Each row of a before or after table is a point. The points were changed in one or more steps. Then noise was added and the rows were shuffled. The steps act on columns, c1 being the first. Name the steps. A step turns or swaps two columns, mirrors them in a line or flattens them onto one, adds a multiple of one to another, or multiplies or shifts one. Angles are multiples of 10 degrees, from the lower column toward the higher: turns from -170 to 170, lines from 10 to 170 but not 90. Use the fewest steps. Two steps may share a column if one is a turn and the other turns, adds or multiplies; they go together, in the order done. Otherwise the lowest column goes first.
In the rows, zero is written as 128.

Before:
[[117 100]
 [145 107]
 [142 126]
 [ 65  87]
 [ 82 175]
 [140 176]
 [ 72 105]
 [112 155]
 [ 89 104]
 [137 101]
 [155 153]
 [ 95  88]
 [123 117]
 [ 98 105]]
After, 14 rows:
[[132 126]
 [ 80  88]
 [ 57  63]
 [128  85]
 [ 71 204]
 [145 167]
 [110  84]
 [ 87  90]
 [112 110]
 [ 87  66]
 [135  97]
 [132 206]
 [ 62  92]
 [100 170]]
Steps: shift c1 by -10; multiply c2 by 1.6

Before:
[[156 108 105  75 115 142]
 [139  85 143  94  92 112]
 [120 189 100  58 109 156]
 [ 92  98 190 138 164 174]
 [143 103 173 141  97 150]
 [124  84 100  82  91 134]
 [145 128 112 126 137 176]
 [131 102 170 119  70 188]
 [133 157 138  99  71 145]
 [126 108 110  89 160 149]
 [169 110 224 125  86 198]
 [160  86 136 163 196 107]
 [125 155 132 135 166 167]]
After:
[[125 175 144  80 204 162]
 [ 95 166 106 210  86  73]
 [130 131 100 110 137  90]
 [132 145  78  56 145 159]
 [164 190 156 164 159  77]
 [123 114 156  62 163 176]
 [110 121 115 132 170 105]
 [133 111 148 159 153  79]
 [136  64 149  45 160 136]
 [ 99 127  97  64 146 135]
 [ 86 202 191  95 208 142]
 [117 170 111  68 125 168]
 [113 178 146 119 158 148]]
Steps: multiply c1 by -1; mirror c2 and c3 in the line at 70 degrees; add 0.7 times c5 to c4; turn c5 and c6 by -110 degrees

Before:
[[123 112 149 141 163 155 119 174 140  85 154 178]
 [106 120 161 181 133 152 180  99  99 156 123 140]
 [101 192 152 102 183 128 113  57  89 152  88 166]
 [ 85 115 178 118 117 123 124  85  85 135  81 135]
 [140 206 183 130 164 133 102 135 181 101 179  98]
 [179 167 160 100 147 156  98  90 167  79 112 159]
 [175 203 144 118 112 123 114  66  71 105 179  98]
 [186 192 123 139 135 102 165 147 163 143 101  78]
 [ 80 178 174  83 172 209 116  94  84 107  71 171]
 [105 145 146 151 149 127 152  96 111  53 120 173]
 [ 78 108  94 116 130 162 199 112 142 160 103 105]
 [151 212 146 129  98 129 172 125 127 119 165 182]
 [183 145 163  85 182 117 181 133 170  73 117 156]]
After:
[[ 97 146 147 154  97 110 151 106 125  58 121 183]
 [ 64 201 144 118 101  72 115 176 122 121 178  90]
 [ 85 116 179 121 124  84 124  85 125 140  83 139]
 [ 96 122 159 179 147  98 181 108 152 146 121 143]
 [130 147 164  89 132 174 183 185 117  51 116 165]
 [149 194 122 137 141 164 165 182 102 131 103  64]
 [ 90 168 160 100 110 169  99 179 156  77 112 166]
 [170 111 152 142 128 140 120 121 155  75 153 191]
 [112 109  93 116 149 144 201  79 161 148 103  98]
 [122 212 147 128  98 129 170 147 129 141 165 201]
 [ 92 177 172  83 146  83 117  79 208  82  71 185]
 [ 57 192 151  99 184  91 112 101 129 108  89 177]
 [136 208 183 131 138 181 106 140 135  84 181  91]]
Steps: swap c1 and c8; turn c5 and c10 by -40 degrees; swap c6 and c9; multiply c12 by 1.3

Before, 14 rows:
[[ 83 109 106 143 130 110 174 169 104 123 137  37  46 170 103 125  95 149
  108 126]
 [165 197 115 124  76 148 150  98 150 107 159 114 147  99 180 110 152  50
  155  88]
 [142 165 158 116  88 168 147  56 111  81 167 114 103 133 207  99 125 125
  125  88]
 [165 166 184 161 199 109 203 112 109 152 101 106 147 102  98 111  88 161
   97 122]
 [131 193 180 107  86 144  93 106 149 104 142 132 156 161 156 122 134 104
  142  60]
 [132 146 130 115  34 175 115  78 144  85 125 119 175 115 176 116  81  80
  115 100]
 [ 60 131  83 127 139 167 150 153 127 151 123  88  91 155 149 133 144 191
  120 167]
 [ 94 112 152 140 134 167 160 204 139 123 133 105  43 101 120 131 103 183
  142 149]
 [101 135 106 168 135 193 187 216  92 116 106 102  49 204 125 118 105 167
  120 169]
 [120  94 135 149 132 140 143 204  55 164 138  97  87 139 147 127 128 161
  103 148]
 [156 201 163 118 115 104 195  95 113 168 122 163 117  90  89  73 110 136
   50  77]
 [180 152 163 186 157 127 143  69 123 167  58 158  96  85  99 115 133 133
  101  61]
 [ 93 173 132  98 119 161 127  85  98  60 143 149 147 103 158 110 125  54
  124  76]
 [177 180 158  89 101 183 104  60 139  92 158 111 135 115 122 113 145  66
   87 114]]
After:
[[156 202 102 118 142 105 194  96 120 141 123 163  64  90  89  73 115 147
   50  71]
 [181 152  86 185 125 127 141  70 154 119  58 158  58  86 100 115 158 109
  104  65]
 [120  92 148 151 174 140 142 203 156 110 138  97  58 138 147 129 156 147
  103 131]
 [178 180 131  90 129 183 105  60 100 115 157 112 186 114 122 112  85  81
   87  95]
 [ 60 132 139 127 126 168 150 152 138 106 124  89  81 155 151 133 180 166
  120 187]
 [130 194  94 106 124 143  93 105  81 142 141 133 174 161 155 122 109 113
  143  50]
 [ 95 113 158 140 120 168 159 205 129  44 132 105 108 100 120 130 148 184
  141 118]
 [141 166 108 114 147 168 148  58  96  79 167 113 191 133 206  99 119 132
  123  83]
 [131 146 105 116 142 175 116  77  35 149 126 119 210 116 175 115  57 127
  114 112]
 [ 82 110 116 143 145 112 175 169 140  49 137  37 107 171 102 125 122 161
  109 146]
 [ 93 172  84  98 150 162 128  85 130 109 144 149 236 101 158 111  67  83
  124  99]
 [165 197  88 123 126 148 150  98  71 135 159 115 166  99 179 109  95  56
  156 120]
 [101 136 151 168 150 192 187 216 146  49 104 102 119 203 125 119 151 160
  120 169]
 [165 167 151 161 122 107 203 112 201 158 101 106  99 102 100 111 132 169
   97  77]]
Steps: turn c3 and c20 by -60 degrees; add 0.5 times c4 to c17; turn c17 and c18 by -40 degrees; turn c5 and c9 by 110 degrees; multiply c5 by 0.7; multiply c10 by 1.6; turn c10 and c13 by -70 degrees

Before, 13 rows:
[[118  99 121 109 158 102 127 159 144 144 131 132 111 139 139 141 149 108
  123 121  96 125 176 151 142 204 141 110 177 112 162 169 161 129 111 107
  125 150 121 122  67 162 197 149 112 126 121 108]
 [142 159 155 120 109  69 145 147 139 109 155 245 109 150 104 165 110 124
  167 151 146 140 133 126 171 168  86 142 214 166  97 128  98 164 135 159
  108 205 145 149 122 134 142  96  97 116 161 110]
 [189 116 150 142 147 101 157 147 174 103 109 130 139 114 137  84 140 208
  170 155 161 172 107  97 128 145 117 146 138 152 139  98 148 174 113 137
  147 165 129  99 108 164 181 106 119 123 138 184]
 [ 99 153 133 139 147 123 133 132 143 148 138 132  55 104  97 112  94 160
  121 154 119  92 180 148 140 138 135 136 152 114 165 139 130 141 119 175
  115 120  95  69 110 135 188 119 149  93  95  78]
 [ 67 133  94 168 140  94  91 179 162  86  86 194 128 123 165  94 141 142
   65 171 134  85  76 167 132 158 111 156 153 115 186 148 187 129 119 158
  116 131  71 178  68 151 180 121  81 109 141 134]
 [163 105 139 148  61 105 159 128  97 104 154 135 167 111 169 141 139 165
  105 151  68 118 123 129 156 113 121 157 136 163 158 163 134 130 180 119
  115 153  81 114 151 153 127 102  92 142 187 127]
 [141 153 202 143  86 127 185 141 118 137 124 125  85  84 112 166 158 165
  105 141 141  76 103 109 118 171  93 128 139 166 178 107 116 132 169 119
  141 191 110 116 161 153 144 104 102  86 133  77]
 [172 141 103 124 146 162 150 166 119 123 153 134  92 157 150 145 127 142
   89 180 145  96 121  87 170 139 142 124 119 127 146 167 141 153 150 116
  142 181 101  68 158 152 132 188 101 157 128  51]
 [176 155 171 110  74 115 121 109 129 134 106 124 111 123 149 137 124 132
  202 187 121 138 101 128 155  97 131 135 140 130 138 125 120 129  99 154
  129 131 133 137 100 119 175 182  75 108 135  81]
 [146 149 176 144 117 170 132 152 162 129 183 137 149 103 107 152 142 150
  157 164  80 109  62 115  95  93 177 113 164  70 116 180 116 159 185 184
  101 149 118 107 204 128 182 146  99 141 130  90]
 [138 177 109  80  96 191 158 166 122  42 121 153 138  86 158 116 143 105
   96 165 102 134 125 137  98 127 168 113  81  95 193 102 122  91 107 196
   83 162  94  73 101 131 107 135  98 121  89 171]
 [119 126 194 165 111 120 103  78 108  85 125 174 161  85 137 177 183 118
  174  75 103 109 100 137 103  84 108 157 104 124 202 174  77 146 113 141
  143 131 112 164 139 103 168 152 178 136  79 143]
 [138 109 108 151 130 145 102  93 129  99 137 120 104  93 154 112 144 166
  139 109 128  65 159 136 116 120 105  85 197  93 121 135  88 156 137 160
  170 130 120  99 175 135  99 157 127 149 145 145]]
After:
[[176 157 190 109  76 115 121 111 128 137 122 124 111 124 147 137 123 135
  201 185 122 136  99 128 156  98 129 137 142 131 137 124 121 129  97 155
  126 131 132 137 100 119 179 182 104  69 115  79]
 [162 104 155 147  62 106 160 126  97 103 166 136 165 110 170 140 136 164
  106 152  65 117 123 129 158 112 121 158 136 165 157 159 134 130 181 119
  103 151  81 113 152 153 126 102 102 147 199 126]
 [115 100 130 109 157 101 126 160 144 142 136 130 111 139 138 143 148 106
  127 119  95 125 177 153 140 204 142 103 175 112 162 169 162 130 110 107
  133 149 121 122  67 162 198 148 112 124 118 108]
 [192 114 154 143 147 103 158 146 173 102 112 131 141 116 137  82 142 207
  171 154 160 171 107  95 128 147 116 158 138 149 140  97 148 175 114 139
  137 167 130  99 106 164 182 108 131 109 131 182]
 [141 153 204 141  87 127 184 142 120 140 133 125  85  84 113 165 157 168
  103 139 142  75 102 108 119 174  91 133 138 167 177 108 117 132 167 119
  139 190 112 116 162 154 143 104 140   8  89  77]
 [146 150 185 145 116 169 131 152 160 128 192 137 150 102 107 152 142 149
  157 163  80 108  61 117  95  93 177 100 165  73 116 181 117 158 185 184
  110 150 121 106 204 126 182 145 126 166 143  87]
 [ 99 153 122 139 148 122 131 131 142 146 132 133  54 105  98 114  94 159
  122 153 117  89 181 147 140 137 134 134 153 113 167 138 132 142 119 175
  111 119  94  69 109 136 192 120 150  41  59  81]
 [171 140 120 126 146 160 151 165 122 123 162 133  90 158 149 147 129 143
   89 179 145  96 122  86 169 139 142 128 118 129 145 168 140 153 150 118
  144 179 101  69 159 151 129 185  90 210 156  51]
 [139 108 112 152 128 146 100  95 129 101 136 120 104  94 156 112 143 165
  140 108 127  65 157 133 117 119 104  91 197  92 121 133  87 156 138 160
  188 131 121 100 174 133 100 157 118 182 165 147]
 [142 157 166 121 109  69 145 147 141 108 164 247 108 151 103 164 111 125
  168 150 149 141 132 125 171 169  86 137 215 167  97 128  98 163 136 160
  103 208 144 148 121 134 142  95 114  84 148 111]
 [137 176 124  82  95 192 158 167 122  44 130 153 139  87 159 115 144 103
   96 166 102 135 127 137  97 125 167  95  81  94 194 101 123  90 107 198
   89 162  93  76 101 130 109 134  91 121  87 170]
 [118 126 159 166 111 120 101  79 108  85 111 171 160  83 136 178 184 119
  174  74 100 109  98 135 103  83 108 168 104 121 202 176  76 144 113 139
  131 132 112 163 138 103 167 153 203 167  89 144]
 [ 65 135 122 171 139  92  93 179 164  86  99 194 130 124 167  94 140 142
   66 171 135  84  75 165 132 158 112 159 153 115 186 148 188 130 119 155
  103 132  72 178  68 149 180 120  70  70 120 134]]
Steps: add -0.3 times c45 to c11; turn c3 and c45 by 30 degrees; multiply c28 by 1.3; turn c28 and c37 by -20 degrees; multiply c46 by 3; turn c46 and c47 by 20 degrees

Before:
[[176 112 132 126 159 133 115  77 171 121 171 183 148 122 130  46 133 148
  159 134 133 203 129  74 116  93  89 148  52  86 114 108 120  98 121 109
  104  93  94 124 134 145 157  91 142  95 151 152 105  72 168 165  72 204
  151 146 128 169 138 123  99 126 158  99]
 [ 95 156  86  92 129  20 150  98  99 138 157 183 164 174 161  90 216 188
  144 100 109 126 176 117 161  80 128 136 139 137 166 123 170 159 190 151
   90 110  98 155 131 150  99 103  42 181 163 106  71 142 165 120 149 169
   75 135  90 142 195  90 107 101 142 132]
 [103 122 152 163 141 182 134 124  94 168 126 127 119 145 129 138  91  56
   74 117  92 150 102 152 149 138  72 159  74 123 164  99 121  47 122 109
  115  80  89 102 104 131 123 130 144 171 147 201  48 132 115 108 135 120
  151 144 161 123 119 104  40 101  81 117]
 [112 132  89 150 114 141 135 126 127 136 109  87  99 117 170 130 104 180
  165 130 111 135  49 112  72 144  77 210 128 122  61 123 148  25 153 118
  160  82 119  74 191  68  30 126 113 140  97 179 106 149  82 145  79  73
  154 131 142 101 128 124 162  40 162 129]
 [182  95  82 158  94 147  92 170 104 106 102  85 127  91 142  46 139  88
  118  86  89  73 144 128 127  84 132 165  78 133 168 115 175 118  93 129
   74 151  89 100  74  64  96 113 168 164 128  83 179  92 117 126 157 155
  206 132 103 109 149 104 129 141 163 132]
 [ 95 208  69 102  86 170 157 123 165  82 104 200  72 169 227  53 155 160
  202  70 124 135 125 139  78 141  80 166 179  90  83 184 189  77 200 162
   89 150 192 116 133 160  83 182  66 139 177 138 136 113  61  81 113 143
   65 197 162 133  66 143 108  94 128 107]
 [110 114 163 119  72 120 153  69  42  56 148 139 139 181 176  97 202 103
  108 130 140 164 105 111 157  95 156 122 165 153 121 131 123 104 172 132
  214 172 130 191 144 138 113 177 135 110 176 147 135  90 166 102 141 109
   89 119 141 205  65 150 135 174 133 111]
 [120 179  64 156  85 133 128 126 103 135 149 110 107  89 107 107 154 101
  129 127 144 124 101  87 148  85  99 151 109 128  61 145 129 157  85 149
  131 134 133 112 135  49 153  84 117 158  94 105  63  91  77 120 141 128
  187  74 102  83 169 139 146 171  70 107]
 [ 96 101 169  43  48 103 162 182  80 133 146 154  93  87 119 128 162 197
  154  99 171 141  99 168 142  99  70 132 143 150  95 131 100 105 110 214
   96  98 109 153 176 183 127 126  83  92  64 167 111  80 112 151 107 182
   77 119 228 139 139 145 108 121 152 136]
 [ 76 156 136 168 164  59 176 135 134 152 144 217 127 138  81  80 131 118
  104 119 167  90  45 158 197 113  99  85 135 110 114  76 162 122 132 116
  172  98 124 110 183  63 162 144 114  78 175 141  78 100 127  95  62 186
  127 156 144 135 150 133 172 101 132  72]
 [149 109  97 108  91 118 218 107 161  92  87 177  66 146  99  93 156 108
   88 150 108  80 145 102 127  38 155 127 119 147 108  97 146  82 136 142
  123 170 124 153 123  35 159 103  83 123 165 148 154 171  86 153 123 133
  118 160  88 151 182  57 108 154 125 146]]
After (11 x 64):
[[ 97  96 168  47  47 110 166 176  75 137 140  91  92  84 122 121 170 198
  160 102 166 142 106 160 143 100  69 135 117 144  92 145  96 103 106 218
   94  98 134 149 165 179 130 124 153  97 119 164 111  86  62 153 106 176
   78 122 222 149 138 148 101 114 153 154]
 [173 109 129 120 164 135 118  75 166 114 168  66 149 120 125  45 136 153
  162 133 136 206 108  77 118  90  91 146 182  84 113  77 119 102 124 103
  104  96 123 118 139 141 148  94 131  94 169 151 101  76 154 167  73 199
  143 145 131 165 135 119  94 131 164  94]
 [ 77 155 136 176 164  55 172 132 127 156 145  58 118 142  75  78 137 116
  109 125 169  87  61 161 193 123  97  87 167 110 113 189 164 119 134 115
  169  95  96 108 185  67 151 143 175  76 129 144  85 103 173  94  63 179
  128 153 142 133 152 134 171 103 126  94]
 [100 116 149 170 142 183 133 119  98 167 124 101 118 143 129 145  98  52
   71 118  94 147  97 151 153 129  77 154 176 120 166 100 116  44 122 111
  120  80 142 101 101 128 133 131 124 160 110 204  50 120 143 105 139 120
  148 147 155 124 119  97  39 104  80 108]
 [ 89 207  59  93  80 164 156 127 159  83 100 112  72 172 223  47 155 162
  198  74 121 133 142 147  74 136  80 160  51  91  84 146 180  81 195 161
   82 158  63 107 139 166  82 175 191 137  58 139 132 116 177  86 110 143
   68 200 162 131  65 146 101  92 133 150]
 [123 176  55 158  78 130 135 127  95 128 155 151 112  87 109 111 160 100
  130 129 144 125  95  94 150  78 105 149 119 140  58 117 129 154  89 157
  127 135 128 110 132  42 150  84 145 157  79 107  68  91  93 119 146 121
  189  68 101  84 167 138 137 169  74 117]
 [181  89  78 153  94 144  87 169 118 122  95 143 122  91 141  46 138  87
  117  84  92  70 130 124 122  91 137 155 169 130 169  93 172 113  91 133
   68 152 164 103  66  67  96 116  91 165 116  83 177  98 128 135 155 155
  200 131 103 110 158 105 128 138 159 108]
 [ 98 158  86  88 137  15 148  89 107 130 154  72 158 171 160 100 220 184
  145 104 107 119 183 116 164  84 128 137 131 138 165 124 169 167 189 152
   83 119 119 148 122 155  94  98 197 185 169  99  73 144 167 124 151 171
   76 132  91 138 199  88 108 107 142 193]
 [155 109  93 107  92 115 215 112 158  92  88  86  64 141  94  95 155 108
   91 150 107  79 145 100 129  36 156 127 165 151 113 127 147  87 143 139
  124 174 108 149 129  43 159 106 137 126  86 156 146 165 161 153 119 132
  123 161  89 157 176  56 113 148 127 169]
 [ 99 137  90 145 118 144 138 126 120 134 101 156  99 110 180 129 100 179
  170 125 113 138  59 111  72 139  76 206 131 117  63 159 151  26 154 119
  160  82 155  75 189  72  29 132 146 147  80 181 102 151  86 148  84  78
  152 125 154 101 133 127 159  37 167 137]
 [109 113 167 119  70 118 155  75  42  59 142 115 136 185 170  97 197 112
  107 128 139 168 114 110 157  94 155 122 107 155 119 162 124 103 173 131
  218 173 115 194 128 135 109 179 138 109 162 140 141  94 181  99 133 111
   91 123 141 205  67 144 131 185 138 112]]
Steps: turn c9 and c41 by 10 degrees; turn c12 and c39 by -140 degrees; multiply c39 by 0.7; turn c29 and c32 by 120 degrees; turn c23 and c32 by -20 degrees; mirror c45 and c64 in the line at 110 degrees; swap c47 and c51

Before, 14 rows:
[[114 112 135 153  79  95 180 166 118 100 163 192 177 144 175 134  87  99
   72 101  87 131 115  90  79 110  98 138 141  80 184 120 161 179 162 101
  107 170 132 126  78 185 196 188 144 154 115 147  76  90  89 174 116 122
  171 147 170  88 175 153 175 158 164  63]
 [105 177 177 153 109  87  86 113 103 139 107 162  89 102 143  87 128 115
   68 141 135  74 164 135  90  80 179 193 139  93 135 152 157 137 107 106
   86  92 125 135 130 181 160 135 134  77  87 174  85 127  91 124 168 157
   98 147 140 122 116 108 166  98 133 159]
 [136 173 154  90 104 111  74 112  73 103 141  77 169 145 194  82  96 160
   31  46 144 107 187 172 173 122  96  93 123  91  78  75  73 109 178 156
  141 172 204 160  87 116 179 155 182 115 168  95  97  92 103 164 128  97
   91 174 186 125 171  50 167 159 136  85]
 [124 167 104 173 109 156 182 153 140 136 103  97 126 168 108  58  91 119
  134  97 117 158 137  94 152 181 156 193  84 111 184 157  86 103  78  87
  150 127 137 160 129 143 100  91 172 179  56 175 148  84 145  77 182 153
   82  83 103 171 177 136 187 192  81 164]
 [199 159 113  91 126 111 112 203 122  85  68 152 156 115 137  52 151  55
  130 100 183 180 130 149 124 111 123 124 146 137 120 112 141  78 167 135
  119 129 165 131 109  83 180 160 156 125 130 106 152 166 144 153  95  97
  178 109  92 103 157  90 146 198 148  60]
 [134  95 184 160  77 127 167 190 151  97 159  73 113 106 147  78  66  54
  137  75 129 188 128  89 166 141  99  96  44 143 139 142 178  81 176 135
  123 153 115  95  83  87 100  99  77 158 165 100 172 117 161  91 109  92
  169 174 192 147 125 113 180  97 143  70]
 [122 170 111 171 110 144 110 138  89  87  56 154 100 101 182 117 135  73
   71 119 120 143 105 155  95 170 160  97 108 100  74 133 141 151  92 135
   97 153 206  75 131 111  84 144 138  79  94 135  81  97 157  77  79 111
   87  99  94 174 150  56  91 141 174 131]
 [110  97 106 133 101 138 179  93 102 189 166 134 136  84 115 107 155  83
   38 114 142 154 175 100 183 158 111 173  65 143 149 146 100 182 166 130
  132 131 138  57 129 199 103 105 189 129 146  73 101 164 195 168 181  81
  103 111 105  70 159 102 160 183 168 146]
 [155 183 129 173  77  54  84 102 131 151 140  76  88 151 166  62 158 101
   37  40 105 177  87 159  74 113  78  92 155  94 109  84 146 156 129 112
  125  71 156 115 144 149 164 130 115 163  66 154 191 166 129  97  81 173
   81 132 168 130 146 157 133 171  85 147]
 [191  81 204  73 114 130  79 182 158 127  83 113 166 177 101 114 142 126
  129  99  87  78 146 124 181  71 130 132 150  98 130 120  73 177  86 142
  167 141 169 143 134 166 188  99 182  78 116 167 144 188 197  90 131 143
   84  74 198  63 147 152 166 135  97  88]
 [202 109  99 178 163 113 178 142 111 159  73 157 148 145 125 165 133 140
   46 133 123 173 109 164 154  98 164  93 112  96 179  68 171 174 167  67
  103 168 149 157 158 187 156 177 133 120 147  75 137 127 193 103  88 195
  156 159 118  89 141  85 113 195 156 175]
 [132 123 105  96 108 155  92  93 125 131  66  92 161 193 156 137 130 146
   67 108 185 101 111  94 155 162 157 181 151 185  72  91 109 102 154 156
  121  77 202  99  99 176 167 198 180  71 146 169  83  96 133  85 163 135
  170 139  92 174 115 139  79  88  63 141]
 [141  96 162 163  90 146 173 163 158  97  78 187  98 143 117 139  53  90
  113  94 146 141 152 122 123 120 167 143  54 185 153 128 159  79 156  80
  167  86 219 101 153 125  91 126 169  81  62  84  99 160  89 117  68 107
  159 152 150 139 143 110 103 117  91 164]
 [144  85 168 169  92 114 171 148 170 162  69 118  82 124 132 138 141 165
   86 150  88 136  88 106  95 157 139 154 140 174 182  94 130  69 115  92
  166  64 136  92 112 105  98 153 148 118 168  74 165 115 117 173 108  94
  111 105 133  87 129 157  96 105 164  64]]
After (14 x 64):
[[145 129 167 171  95 104 163 153 169  88  65 111  85 126 131 135 142 158
   91 143  69 135  87 111  94 164 139 153 137 174 183  83 139  67 117  93
  162  83 133 129 118 104  96 146 150 121 177 104 164 122 122 188 110 100
  112 100 129  89 124 157 122 108 161  67]
 [141 130 163 159  92 147 180 155 161 151  79 193  94 144 116 137  62  89
  110  90  77 143 148 116 126 121 170 135  61 180 164 123 149  85 163  79
  167 141 218  95 154 126  93 130 171  83  74 113 100 165  92 123  69 106
  155 163 155 142 144 110 122 117  91 160]
 [185  93 209  82 117 127  87 174 165 122  80 110 169 170  94 119 141 125
  130 101 145  87 145 128 176  68 127 130 158 104 120 118  64 179  83 140
  166  87 171 121 135 167 185  98 177  73 109 192 146 191 220  77 131 149
   76  67 195  63 153 160 177 138 103  91]
 [112 124 177 142 105  94  93 107  91 117 112 159  88 102 139  89 131 119
   59 141  95  72 168 130  92  81 173 192 142  98 134 153 157 134 107 107
   85 124 123 133 126 181 153 138 134  69  92 147  81 132  92 116 172 153
   97 150 143 121 119 103 133  92 132 164]
 [201 136 103 181 159 115 179 137 113  74  70 151 145 145 127 168 136 138
   52 143 165 171 107 159 160  95 161  87 111  93 122  63 171 168 161  70
   98 133 156 101 160 192 153 175 127 121 148  58 136 130 188 117  92 190
  154 157 121  91 144  82 125 192 156 171]
 [122 157 107 176 115 142 116 132  89 200  55 152 111 101 174 117 137  72
   71 116 163 144 101 162  97 172 156  97 106  97 153 144 143 151  81 136
  103 126 202 162 125 110  86 148 145  82  96 111  86 100 158  80  67 113
   76  93  91 173 150  57  83 147 180 127]
 [131 150 110  89 112 157  94  90 125 166  71  91 158 191 159 130 122 145
   68 114  71  98 118  97 153 164 160 180 146 178 131  90 107 110 152 155
  121 171 197 176  93 178 167 199 176  76 148 162  81  94 131  82 173 127
  177 133  94 178 122 138  96  92  64 138]
 [143 116 155  91  96 108  74 114  77 164 142  80 177 143 191  82  96 161
   38  45 164 113 186 170 177 129 100  95 120  95  76  76  74 104 183 158
  147 144 200 135  84 113 182 161 186 112 167  99  98  89 111 156 131  88
   88 174 188 131 166  49 139 165 132  83]
 [195 132 111  97 130 119 111 209 122 168  70 148 153 118 137  59 153  53
  129  95 119 181 130 150 131 109 126 132 146 141 113 116 135  78 162 139
  123 183 158 106 111  88 184 165 157 126 133  94 154 165 145 145  93  95
  178 105  85 102 163  93 132 197 147  56]
 [126 109 105 175 112 159 188 160 135  88 100 100 130 171 107  49  87 116
  127  97 128 156 138  86 158 180 157 191  80 105 128 162  77 102  78  91
  153 120 134  86 132 152  87  89 180 186  51 192 153  80 149  76 180 151
   81  73  97 184 188 129 153 186  85 162]
 [137  94 190 167  80 123 181 194 154 157 163  77 110 108 155  85  73  55
  132  69 150 192 132  94 165 142  94 102  48 139 164 148 182  82 178 126
  128 138 117 109  87  92 104  97  81 156 163  91 173 110 158  93 116  97
  168 176 186 140 119 115 174 100 140  69]
 [109 109 106 130 108 138 171  92 103  95 173 137 139  79 116 102 156  83
   32 121 141 144 171  95 182 164 118 171  65 144 196 144  98 182 173 136
  132 145 133 183 121 190 107 107 183 130 140  77  99 148 190 178 184  84
   93 113 101  70 159 115 165 189 166 144]
 [116 107 137 149  82  98 181 165 112 120 160 194 180 133 181 130  85 103
   74  96 175 125 114  90  86 106 100 136 139  68 159 113 153 186 167  95
  110  91 125  85  68 189 190 188 147 149 111 132  84  89  93 181 114 120
  170 144 160 102 175 147 163 153 164  58]
 [162 138 126 172  84  58  85  89 130 126 147  78  90 155 167  67 156 104
   30  40  77 181  87 160  68 103  72  96 151  99 135  89 134 160 131 113
  123  92 160 156 149 150 167 125 123 157  63 143 190 165 126  92  83 173
   83 133 167 131 149 160 110 163  94 139]]
Steps: flatten c2 and c61 onto the line at 120 degrees; turn c7 and c52 by 10 degrees; turn c31 and c40 by 60 degrees; turn c10 and c40 by 140 degrees; mirror c21 and c38 in the line at 50 degrees; add 0.7 times c37 to c48
